Rows are points. Each copy is the shape, with its points in the same order, turned, moved and blurred by noise. Say if it was mirrored as well.

Shape (6 x 3)
[[ 0.22 -0.42 -0.48]
 [ 0.39 -0.52 -0.25]
 [-0.55  0.03  0.26]
 [-0.23  0.04  0.32]
 [ 0.21 -0.05  0.39]
 [-0.17  0.14 -0.45]]
Copy 1 (6 x 3)
[[ 0.43 -0.48 -0.42]
 [ 0.16 -0.60 -0.16]
 [-0.18  0.63 -0.03]
 [-0.14  0.23  0.26]
 [-0.21 -0.11  0.36]
 [ 0.66  0.20 -0.10]]
Copy 1 is: only turned
Copy 2 (6 x 3)
[[-0.64  0.09 -0.12]
 [-0.63 -0.19 -0.16]
 [ 0.25  0.01  0.62]
 [ 0.22 -0.23  0.33]
 [ 0.09 -0.50  0.01]
 [-0.06  0.44 -0.02]]
Copy 2 is: only turned

Shape (11 x 6)
[[-0.35  0.29  0.29  0.04  0.49 -0.03]
 [-0.27  0.14  0.18  0.14  0.16 -0.33]
 [-0.38 -0.24 -0.01 -0.33 -0.21 -0.04]
 [-0.31  0.28  0.23  0.11 -0.15  0.00]
 [-0.28 -0.06  0.33  0.09 -0.14  0.37]
 [ 0.43 -0.13  0.07  0.09 -0.22  0.64]
 [-0.31  0.07 -0.16 -0.57  0.02 -0.27]
 [-0.15  0.37  0.25  0.18 -0.17 -0.31]
 [-0.30  0.12 -0.42 -0.05  0.16  0.13]
 [-0.04 -1.67  0.01  0.07 -0.12  0.27]
 [-0.38  0.28  0.13  0.26 -0.28 -0.08]]
Copy 1 (11 x 6)
[[-0.35  0.07 -0.05 -0.05  0.06  0.57]
 [-0.14  0.32 -0.03  0.14  0.28  0.31]
 [-0.26  0.26 -0.41  0.35 -0.05 -0.26]
 [-0.08  0.46 -0.10 -0.04 -0.01  0.16]
 [-0.15  0.34 -0.11  0.08 -0.44  0.07]
 [ 0.42  0.00  0.24  0.01 -0.60 -0.24]
 [-0.22  0.03 -0.57  0.10  0.38 -0.24]
 [-0.02  0.52  0.12 -0.07  0.28  0.16]
 [ 0.23 -0.01 -0.56  0.19 -0.01  0.24]
 [-0.12 -0.03  0.05  1.56 -0.80 -0.46]
 [ 0.05  0.67 -0.14  0.02  0.02  0.14]]
Copy 1 is: only turned
Copy 2 (11 x 6)
[[-0.29  0.18  0.50  0.43 -0.33 -0.09]
 [-0.05  0.11  0.14  0.37 -0.35 -0.24]
 [-0.20 -0.25  0.00 -0.15 -0.12 -0.32]
 [-0.21 -0.18  0.13  0.34 -0.49 -0.02]
 [-0.06 -0.37  0.37 -0.06 -0.29  0.31]
 [-0.17 -0.50  0.02  0.04  0.12  0.73]
 [-0.55 -0.04 -0.15  0.08 -0.13 -0.41]
 [-0.09 -0.03 -0.18  0.58 -0.44 -0.04]
 [-0.44  0.24  0.03 -0.17 -0.26  0.11]
 [ 0.70 -0.43  0.42 -0.94  0.74 -0.12]
 [-0.01 -0.08  0.07  0.27 -0.61 -0.03]]
Copy 2 is: mirrored
Copy 3 (11 x 6)
[[-0.41  0.11  0.23 -0.32 -0.20  0.59]
 [-0.24 -0.04  0.27 -0.37 -0.33  0.22]
 [ 0.14 -0.21  0.12 -0.65  0.29 -0.05]
 [-0.24  0.23  0.14 -0.26 -0.06 -0.02]
 [-0.37  0.15  0.03 -0.25  0.41  0.04]
 [-0.25 -0.06 -0.40  0.26  0.55 -0.10]
 [ 0.50 -0.10  0.16 -0.64  0.02  0.28]
 [-0.11  0.16  0.34 -0.14 -0.31 -0.05]
 [-0.04 -0.09 -0.37 -0.48 -0.11  0.21]
 [-0.54 -1.28 -0.03 -0.50  1.10 -0.08]
 [-0.25  0.19  0.10 -0.37 -0.14 -0.20]]
Copy 3 is: mirrored
